Each row of a before or after table is a point. One or more steps were done to the points. Then noise was added and the rows were shuffled. The steps act on columns, c1 being the first. What was done? A step turns or swaps two columns, mirrors them in a line or flattens them onto one, adds a multiple of one to another, or multiplies or shifts one. Angles are multiples of 10 degrees, from the lower column toward the higher: turns from -170 to 170, lines from 10 to 170 but not 90. Use the fewest steps. Two steps may share a column if one is a turn and the other turns, adds or multiplies; they go together, in the order done. Otherwise the lowest column goes first.
(in the rows, 128 means zero)

Before (11 x 2)
[[136 138]
 [111 103]
 [142  92]
 [129  71]
 [151  86]
 [154 132]
 [164  99]
 [149 150]
 [126 119]
 [164  70]
 [ 97 135]]
After (11 x 2)
[[120 172]
 [132 173]
 [143 195]
 [ 95 127]
 [114 125]
 [159 136]
 [149 106]
 [139 133]
 [103 146]
 [166 177]
 [139 167]]
Steps: turn c1 and c2 by 140 degrees

Before (11 x 3)
[[149 108 123]
 [106 131 137]
 [127 104 114]
 [ 91 109 119]
 [ 97 141 114]
 [104 109 104]
 [159 114 159]
 [ 78 158 108]
 [176  75 185]
 [137 115 135]
 [105 107  65]]
After (11 x 3)
[[111 129 136]
 [ 86 150 134]
 [188 185 167]
 [ 96 111 131]
 [150 148 115]
 [ 95 144 110]
 [170 147 147]
 [121 157 119]
 [ 69  97 119]
 [138 139 134]
 [ 89 155  82]]
Steps: turn c1 and c3 by -20 degrees; multiply c2 by -1

Before (11 x 6)
[[ 97 103  89 151 138 170]
 [156 151 100 133  93  94]
 [111 122 115 170 122 136]
 [104 118 113 147 154 165]
 [159 145 110 145 113  44]
 [103 136 162 120  98 143]
 [104 117 110 142 157 127]
 [125 156 175 130 129 178]
 [104 172 172 148 106 158]
 [100 166 161 137 134 157]
 [130 125 156 152 116 147]]
After (11 x 6)
[[152 130 164 157 133 196]
 [121 119 179 134  96 160]
 [147 154 148 123 115 163]
 [142 135  77 151  94 115]
 [101 169 134 122 123 156]
 [113 140 180 166 133 176]
 [ 63 148 130 102 136 188]
 [ 92 142 138 117 156 145]
 [127 148 181 171 107 175]
 [ 90 148 143 115 152 183]
 [155 148  81 143 114  64]]
Steps: multiply c1 by 1.6; turn c1 and c3 by -40 degrees; swap c2 and c4; shift c6 by 20

Before (8 x 8)
[[175 133 171 141 110 116 177 109]
 [152 118 122 155 164 166  77 114]
 [185 140 136 100  72 128 147 108]
 [165 138 123 115 143 109 178 128]
 [128 128  89 160 134 151 128 109]
 [129  92  95 152 140 172 123 147]
 [114  88  96 130 157 153 128 103]
 [151  87  81 145 131 114 114 110]]
After (8 x 8)
[[ 92 177 178 155 134 137 116 114]
 [117 181 144 101 141 171 124  93]
 [128 127 173 121 135 168 128 121]
 [104 131 142 133 168 173  74 136]
 [ 86  96 105 122 109 133 176 169]
 [127 195 168 107 157 143 126 126]
 [ 95  90 132 114 142 109 179 126]
 [ 78  78 133 104  74 104 148 148]]
Steps: turn c1 and c2 by -160 degrees; multiply c2 by 1.6; turn c3 and c8 by 140 degrees; turn c4 and c6 by 60 degrees; add -0.5 times c7 to c4

Before (14 x 9)
[[119 107 121 142  86 166 100  70 135]
 [108 110  82 164 148 129 108  67  96]
 [169 141 123 158  90  82 136 105  85]
 [160 171  78 103 115 152 139 145 139]
 [177 145 139 144 166 167  88 112 130]
 [ 91 149 132 176 142 124  89 146 112]
 [105 161 131 117 134  82  88 139  81]
 [112 119 121 150 118 127 149  83 109]
 [172  89 131 139  87  84 141 101 147]
 [136 156  94 113 139 150 141  54 111]
 [111 112 151 135 102 146 130 117 160]
 [170 123  75 175 136 176 149 119  94]
 [116 110 134 150 170 139 108 110  86]
 [106 132 128  91 146 136 168 139 145]]
After (14 x 9)
[[112 112 130 138 124 110 147 117 167]
 [170 142 135 160 197 127 127 102 108]
 [ 91 150  89 178 128 133 132 145 109]
 [111 108 112 165 127 128  84  64  91]
 [118 110 110 148 109 130 136 111  71]
 [134 155 144 112 111 112  93  54 107]
 [123 110  99 140 129  78 120  73 157]
 [107 132 164  88 106 139 127 145 133]
 [161 167 136 104 116 104  80 145 143]
 [172  90 141 137 177 147 131 101 167]
 [179 143  89 147  80 118 137 111 112]
 [104 159  88 117 172 152 130 141  85]
 [112 121 146 154 139 120 124  85 115]
 [170 124 148 176 107  82  76 119  95]]
Steps: swap c3 and c7; turn c5 and c9 by -30 degrees; turn c5 and c6 by 140 degrees

Before (11 x 12)
[[199 172  87 110 126 116 144 144 125 121 170 149]
 [132 142 103 154 123 131 143 115 115 125 148 178]
 [115 168 141 143 138 124 129 163 107 114 125 178]
 [125  64 140  77 143 124 131 110 105 113 109 160]
 [130 144 128 142 152 133 189 126 144 136 107 140]
 [104 133 135 150 124 104 122 153 119 181 113 181]
 [112 169 125 122 113 126 156 137 134 125 167 167]
 [189 171 128 136 136 142 116 115 151 137 161 140]
 [110 113  87 158 109 106 182 109 110 109 137  51]
 [114 131 129 159 157 106 167 132 102 166 147 127]
 [112 127  66 131 117 148 114 133 102 130 165 105]]
After (11 x 12)
[[106 101 109 125 109 121 105  77 185 113  78  50]
 [131 162 132 107 157 138  78 125 134 132  87 177]
 [112 149 122 138 157 104 121 132 101 157  82  59]
 [188 181 142 131 134 150 158 114 145 131 121 200]
 [198 169  89  83 131 106 151 106 110 126  96 129]
 [109 122  82 117 118 143 167  80 125 130 120  42]
 [102 133 109 159 121  83 118 150  62 163 138 119]
 [109 161 127  93 110 119 148 134 100 124  88 160]
 [107 175 115 143 136  88 121 156  57 116 130  87]
 [122  78 145  87 144 145 108 125  76 115 145  74]
 [133 135 121 139 120 146 139  95  71 127 109 106]]
Steps: add 0.7 times c5 to c2; add -1 times c8 to c6; turn c3 and c8 by 50 degrees; turn c7 and c11 by -120 degrees; add 0.7 times c11 to c4; multiply c9 by 3; turn c9 and c12 by 70 degrees; multiply c10 by 0.7

Before (11 x 14)
[[160 141 149 108 110 159 156 126 125 119 111 118  84 120]
 [128 131 152 144 138 153 157 132 131 131 159 125 108 115]
 [128 105  86 132 162  95 116 102  82  93 122 142 137 119]
 [124 107 113 165 138 108 128  97 103 121 107 125 153 156]
 [127 116 137 113 103 172 158 101 127 159 110 129  74 116]
 [112 135 142 121 148 146 136 131 129 167 120  96 105 154]
 [121 113 149 135 120 143 110 134 118 140 120 116 118 119]
 [127 151 147 112 109 163 157 131 115 166 109 146 116 120]
 [141 131 123 123 110 123 144 133 160 146 127 122  84 114]
 [125 113 122 137 133 170 149 157 116 134 118 134 118 143]
 [133  91 114 120 152 121 114  87 119 109 125 153 168 145]]
After (11 x 14)
[[220 138  98 111 113 191 144 125 124  62 110 103  83 121]
 [ 96 134 162 122 149 198 108 132 131 121 121  78 104 152]
 [140 150 155 111 110 226 163 131 117  92 112 139 119 120]
 [155 131 101 125 108 128 139 132 157 154 123 115  83 115]
 [129 121 135 120 106 254 157 100 122  66 112 117  74 117]
 [116 114 128 139 137 230 151 158 120  50 117 127 117 136]
 [108 112 123 162 139  80 124  98 108 161 100 126 151 154]
 [132  94 105 119 149  98 135  88 119 128 124 170 170 142]
 [141 132 147 141 139 182 151 129 132  81 160 113 106 114]
 [103 104  89 135 166  24 131 104  77 165 124 153 137 122]
 [120 112 158 135 114 170  99 130 116 113 117 121 123 120]]
Steps: multiply c1 by 3; turn c1 and c3 by -30 degrees; multiply c6 by 3; turn c6 and c10 by -40 degrees; multiply c12 by 1.6; turn c7 and c12 by -30 degrees

Before (12 x 18)
[[117 119 100 112 123 131 135 144 135 131 152 155 110 128  88 126 138 140]
 [133 160 139 140 149 146 131 114 116 124 134 100 160 137 110 105 138 113]
 [134 130 144 109 143 124 100 138 140  95 123  94 106 133  82 107 143  98]
 [140 134 119 114 143 148 118 143 161 141 109 113 136 132 124 130 134 125]
 [134 125 108 156 130 109 124 123 152 106  85 125 142 105 156 117  94 121]
 [140 135 127 109 117 163 134 157 160 119 136 121 143 134 122 105  99  76]
 [112 117 132  94 124 130 109 148 123 119  99 121 101 117 109 139 115 135]
 [140 136 137 143 141  89 104 133  96 141 131 130 102 132 135 155 128  94]
 [ 97 120 130 117 134 119 148 131 112 167 104 113 111  94 117 112  88 101]
 [134 141 102 123  99 119 155 127 158 136 135 103 119 162 113 109 101 156]
 [148 109 114 144 156 168 133 137 134 126 167 129 155 100 123 118 111 119]
 [151 115 129 123 139 154 143 179 139 112 139 122 115 115 127  98 113 119]]
After (12 x 18)
[[ 98 154 131 140 132 151 148 134 110 114 102 117  59  94 154 111  88 104]
 [119 196 100 116 120 127 136 142 114 127 139 155  60 129 230 125 137 150]
 [140 113 137 163 139 166 106 134 132 122  95 128  51 128 115 157 130 132]
 [129  89 107 115 133 138 124 123 161 142 122 123  89 105  52 118  93  82]
 [155 144 124 116 140  99 144 178 130 132 122 122  67 117 126  97 113 139]
 [110 164 131 121 122 123 109 152  93 127 139 119  51 115 173 138 115 100]
 [135 195 142 111 144 120 100 139 116 142  97  93  57 133 246 107 144 123]
 [149 150 116 127 156  86 130 135 143 122 123 129 105 100 135 120 113 166]
 [141 129 126  93 115  93 136 156 122 129  78 119  94 134 148 105  98 133]
 [131 125 140 143 149 110 131 112 137 130 114  99 111 139 190 102 138 137]
 [142 132 119  90 143 116 117 138 127 119 119 115  86 136 144 127 136 109]
 [133 144 106 101  97 139 153 123 136 127 159 104  68 161 176 109 102 135]]
Steps: multiply c15 by 3; turn c2 and c15 by 150 degrees; turn c4 and c9 by 70 degrees; turn c6 and c10 by -160 degrees; multiply c10 by 0.4; swap c11 and c18; shift c13 by -50
